Each row is a point. A path goes straight from each point to the next, and from the last back to the first. The post is the endless flat space through its rows: a point in 2 columns, a line in 3, a plane in 4, and so on, so that a path can go around it. Count how often the path circles the post. Going back the other way cancels.

Post:
-30; -2
Path (27 x 2):
34; -9
-23; -19
-84; -29
-33; -26
6; -24
-17; 19
-58; 27
-51; -3
-19; 25
7; 9
-4; -32
-95; -40
-62; 9
-16; 24
-35; 59
-60; -3
-53; 58
9; 23
9; -45
-67; -39
-83; 27
-19; 31
-2; 1
-15; -25
-60; -23
-57; 18
-25; 59
Times around: 3

Post, 5 rows:
-30; -19; 48; -20; 10; 14
-26; 60; 11; 9; 15; -10
6; 12; 10; -10; -18; -35
22; -22; -34; -39; 21; -48
5; -3; 5; -2; -13; 16
Path, 22 rows:
1; 2; -20; -20; -10; 9
-18; 18; 27; -55; 34; -38
5; -15; 54; -47; 38; -51
12; -27; -22; -7; 68; -13
-32; 24; 15; 6; -3; -51
-14; -16; -30; -35; -14; 2
-6; 26; -13; -43; 16; -10
-2; -33; 0; -40; -18; -5
8; 21; 40; -51; 13; -29
20; -22; 31; -9; -10; -16
-14; -6; 44; 29; -17; -31
-13; -39; -34; -32; 8; -48
-6; 7; 13; -18; -34; -17
1; 15; 0; -46; 23; -12
-10; 0; 30; -14; 27; 7
-20; 15; 29; 15; 22; -95
-63; 19; -1; 10; 51; -51
-17; 22; 1; -35; 10; -63
-9; 3; 20; -24; 5; 8
14; 31; 45; 10; -7; -17
35; 18; -29; 37; -22; 22
-51; 29; 19; -5; 16; -75
Times around: 4

Post, 11 rows:
1; -8; 6; -64; -33; 15; 13; -24; 8; 3; -18; 3
-5; 71; 9; 23; 21; -3; -17; 20; 2; 22; 14; -30
47; 38; -30; 36; 15; 12; -30; 3; -5; -12; 38; 9
-36; -9; 1; 23; -3; 16; -9; 54; -2; 10; 25; 49
-11; -18; 10; -42; -10; 20; 23; 18; -9; -5; 7; -35
-29; -23; 14; 16; 5; -37; 5; 44; -8; -16; 6; 24
0; 37; -35; -3; 40; 14; -53; 5; -12; -16; 2; -18
-10; -33; 4; 22; 2; 25; 15; 40; 45; -31; -8; 36
-2; 54; -38; 43; 1; 20; -36; -24; -23; -10; 18; -26
17; -59; 42; 33; -7; -1; -9; 42; 3; 8; -19; 42
10; 0; -36; -28; 7; 26; 31; 6; -11; 15; -23; 12
Path, 30 rows:
-2; -6; 22; 32; 43; 27; -1; 41; 52; -24; -11; 4
-4; -9; 5; -23; -7; 3; -9; -12; 47; -13; 8; 6
-5; -37; 25; 21; -7; -44; -12; 48; 41; -20; -28; 14
-39; 18; -17; -31; 32; 3; -10; 51; -34; 5; 2; -37
-5; 13; -40; 28; -2; 41; -16; 41; -24; -29; 79; 54
-11; 41; 19; 7; 27; 35; -14; 16; 19; -22; 27; -38
18; 6; -27; 12; 25; 9; 8; 67; -15; -31; 69; 16
35; 20; -19; -16; 34; 20; 39; 51; -14; -14; -23; 16
18; 5; 51; 23; -39; 21; -24; -17; 1; 6; 14; 28
-4; 8; 7; -3; 15; 32; -5; 29; 5; 3; -28; 40
-33; 6; 34; 40; -28; -10; 28; 13; -11; 1; 39; 18
-9; 47; 11; 0; 61; -5; 39; 56; 37; 65; -21; 29
7; -4; -31; -8; 27; 12; -24; -9; 9; -11; -35; -6
-9; 29; 9; -3; -33; -15; -30; 14; 4; -13; 9; -19
-33; 41; -8; -7; 0; 0; 33; 27; -11; 12; -18; -10
-27; -10; 17; -19; 61; -7; -2; 91; -31; -14; 19; 18
-17; 37; 1; 21; 45; 0; 25; 33; -13; 29; 33; -23
19; -30; -38; 16; 22; 15; 19; 40; -39; 61; 14; 28
-12; 9; 0; 46; 5; -11; -19; 14; 18; -9; 2; -23
-32; 29; 9; -4; 17; 24; 7; 45; 45; 37; 8; 48
-11; -26; 19; -16; 22; 34; 22; 11; -29; 29; -44; -5
-10; -54; -3; 10; -36; -1; 11; 6; -17; -59; 21; 19
11; 95; 0; -15; -3; 14; -46; 1; 4; 10; 7; -21
17; 9; -34; -6; -45; 59; 50; -9; 50; -30; 13; 55
-5; 32; 20; -14; 19; 24; 10; 21; 48; -14; -7; -9
7; 0; 9; 57; -51; 18; 41; -19; 19; -14; 48; 12
13; 15; -29; 25; 20; 9; -17; 26; 1; 36; 2; 19
20; 53; -21; 36; -11; -3; 42; 30; 30; -9; 48; 6
18; -18; 3; -13; -31; -7; 58; 53; -4; -8; -18; 37
-31; -8; 38; -23; -24; 46; -8; 19; 39; -23; -7; 34
Times around: 3
